Every row gives one point. Each table stands for the endless flat space through its points: a line for two points, a plane for three, and so on. Write the one point that lies in both, or say that there is none.

First (2 x 3):
[[ 0.70 -0.02  0.45]
 [ 0.22 -0.82  0.17]]
Second (2 x 3):
[[ 0.61 -0.95  0.31]
 [ 1.15 -1.61  0.45]]
They share: [ 0.34 -0.62  0.24]

First, 3 rows:
[[ 1.29 -0.91 -2.45  1.40  1.47 -0.53]
 [ 0.80 -0.98 -0.31  0.04  0.48 -1.07]
 [ 1.57 -0.81 -1.83  0.84  0.81 -0.59]]
Second, 2 rows:
[[ 1.28 -0.68 -0.97  0.53  0.10 -1.04]
 [ 2.64 -1.72 -1.13 -0.47  1.18 -0.36]]
They share: no point

First, 3 rows:
[[ 0.03  0.64  2.43  2.05 -0.86  0.32  1.35 -0.79 -1.63]
 [ 0.03  0.34  1.23  2.00  0.79 -0.13 -0.35 -2.24 -0.58]
 [ 0.36  0.73  1.84  1.69 -0.55  0.37  0.66 -0.93 -1.18]]
Second:
[[ 1.41 -0.11  1.88  0.48 -0.84  0.09 -0.88 -1.96 -1.36]
 [ 0.45  1.05  0.72  1.60  0.40  0.41 -0.20 -1.16 -0.24]]
They share: [ 0.69  0.76  1.01  1.32  0.09  0.33 -0.37 -1.36 -0.52]

First, 4 rows:
[[-1.24 -0.43 -0.24 -0.03 -1.33 -1.33  1.40  1.90 -0.06 -0.64 -0.86  0.16]
 [-0.30  0.30  0.60  1.33 -0.05 -1.94  0.53  1.10  1.03 -0.30 -0.29  0.95]
 [-1.98 -1.84 -1.08  1.88  0.07 -1.39  0.32  1.17  0.48 -0.55  0.32  0.16]
 [-0.98 -0.94  0.06  1.72  0.27 -2.05  0.14  1.25  1.08 -0.31  0.12  0.94]]
Second:
[[-0.74 -0.51 -0.33  1.06 -0.89 -1.21  1.46  1.18  0.05 -0.86 -0.53 -0.01]
 [-0.59 -0.45  0.27  1.79 -0.40 -2.00  0.76  1.19  0.13 -0.46 -1.68 -1.11]
 [-0.29 -1.23 -0.63  0.67 -1.16 -0.88  2.42  1.03 -0.31 -1.52  0.40  0.77]]
They share: no point

First:
[[ 0.12 -0.87 -0.08 -0.35 -0.51  0.44 -0.18 -0.45  1.37  2.11 -1.31 -0.94
   0.77 -0.44 -1.22  0.94 -2.23 -1.78]
 [ 1.03  0.19  0.83  0.59 -0.71  0.75  0.63 -1.74  1.36 -0.61  0.21 -2.02
   0.59  0.96 -1.33  1.60 -0.17 -1.61]
 [ 0.99 -0.04  0.95  0.08 -0.80  0.49  0.71 -1.53  1.69 -0.06 -0.08 -2.12
   0.55  0.33 -1.10  1.54 -0.78 -1.88]
 [-0.09 -0.20 -0.43  1.10 -0.05  1.19 -0.72 -0.78  0.21  0.61 -0.55 -0.36
   0.68  1.31 -1.80  1.06 -0.43 -0.75]]
Second:
[[ 1.14  0.26 -0.57  0.72 -1.36  0.38  0.57 -0.33  0.58  1.78 -0.39 -1.58
  -0.43  0.75 -1.09  1.39 -1.24 -0.50]
 [ 0.81  0.06 -0.29  0.54 -1.02  0.47  0.31 -0.47  0.73  1.48 -0.48 -1.40
  -0.13  0.59 -1.14  1.32 -1.20 -0.78]]
They share: [ 0.15 -0.34  0.27  0.18 -0.34  0.65 -0.21 -0.75  1.03  0.88 -0.66 -1.04
  0.47  0.27 -1.24  1.18 -1.12 -1.34]

First, 4 rows:
[[ 0.40  0.90 -0.70  0.01  0.00 -0.54 -0.73 -1.31 -0.90  0.62 -0.15 -0.19
  -0.44 -0.66  0.95 -0.75  0.73 -1.17 -1.43 -0.44  0.02 -0.67 -0.89  0.74]
 [ 0.70  1.48 -1.16 -0.59  0.00 -1.12 -1.93 -1.67 -2.16  1.78  0.39 -0.01
  -0.38 -0.26  0.05 -0.33  0.55 -1.55 -0.83 -0.18 -0.04 -0.99 -1.01  1.00]
 [ 1.10  1.43 -2.03 -0.40  0.74 -1.48 -1.22 -1.93 -1.74  0.90  0.21 -0.48
   1.06  0.95 -0.53 -0.49  1.60 -0.40 -0.03 -1.07  1.08 -0.33 -0.10  1.69]
 [ 0.49  0.65 -0.88  0.27 -0.34 -0.27 -0.53 -1.72 -0.69  0.24  0.13 -0.38
   0.45 -0.61  0.80 -0.44  0.61 -0.57 -1.39 -1.09 -0.16 -0.66 -0.76  1.22]]
Second (3 x 24):
[[ 0.46  1.63 -0.84 -0.88  0.49 -0.72 -0.72 -1.62 -0.89  0.67 -0.16 -0.14
  -0.31  0.25  0.78 -0.66  1.21 -0.83 -1.56  0.13  0.38 -0.04 -0.09  0.09]
 [ 0.82  2.16 -0.50 -0.99  0.74 -0.73 -0.92 -1.72 -1.29  0.62 -0.50  0.28
  -0.18  0.42  1.07 -0.47  1.60 -0.38 -1.75  0.25  0.29 -0.02 -0.19 -0.17]
 [ 1.45  2.05 -0.33  0.03  1.19 -1.16 -1.22 -1.12 -2.09  0.57 -1.27  0.69
  -0.24  0.03  1.29 -0.75  2.17 -0.33 -1.12 -0.34  0.57 -0.66 -1.19  0.55]]
They share: [ 0.55  1.14 -1.01 -0.18  0.56 -0.97 -0.74 -1.18 -1.05  0.68 -0.35 -0.23
 -0.45 -0.12  0.68 -0.98  1.24 -1.16 -1.03 -0.32  0.62 -0.44 -0.61  0.73]

First:
[[-0.69  0.50 -0.28 -1.00  0.84 -1.04 -1.19 -0.85  0.20 -0.19 -1.34  0.50
  -0.49 -0.03 -0.62  1.16 -0.49  0.36  0.54 -1.02  0.84 -1.03 -0.79  0.62]
 [-3.04 -0.64 -0.46 -0.98 -0.82 -2.06 -0.50 -0.24 -0.70 -2.17 -0.21  1.03
  -1.55  0.71 -0.29  0.22  0.71  0.43  0.08 -1.09  1.74  0.59  0.29  1.30]
 [-1.45  1.29  0.08 -0.84  1.23 -0.06 -0.22 -1.10  0.20 -0.03 -0.79  0.69
   0.10 -0.33  0.26  0.44  0.19  1.22  0.10 -0.38  1.72 -0.52 -0.83  1.01]
 [-1.14  1.40  0.32 -0.86  1.36  0.28 -0.14 -0.88  0.36  0.29 -0.67  0.97
   0.13 -0.61  0.17  0.16 -0.01  1.37 -0.06 -0.13  1.44 -0.63 -0.65  1.34]]
Second:
[[-1.80  1.10 -1.14 -2.01  1.03  0.24 -1.56 -1.20 -0.08 -0.16 -0.98  0.12
  -0.23  0.52 -0.81  1.00 -0.92  1.13 -0.40 -1.83  1.08 -1.47 -0.71  0.81]
 [-1.18 -0.20  0.95 -0.18 -0.11 -1.65  0.01  0.13  0.11 -0.64 -0.31  1.69
  -1.19 -0.71  0.05 -0.19  0.45  0.27  0.61  0.24  1.25  0.32  0.04  1.62]
 [-1.35 -0.35  1.26 -0.01 -0.42 -1.81  0.09  0.25  0.07 -0.46 -0.03  1.77
  -1.43 -0.93  0.34 -0.40  0.53 -0.02  0.85  0.37  1.58  0.48 -0.06  1.61]]
They share: [-1.36  0.38 -0.01 -0.98  0.47 -0.83 -0.65 -0.45  0.05 -0.52 -0.69  1.03
 -0.71 -0.13 -0.41  0.37 -0.13  0.73  0.11 -0.64  1.05 -0.46 -0.22  1.30]
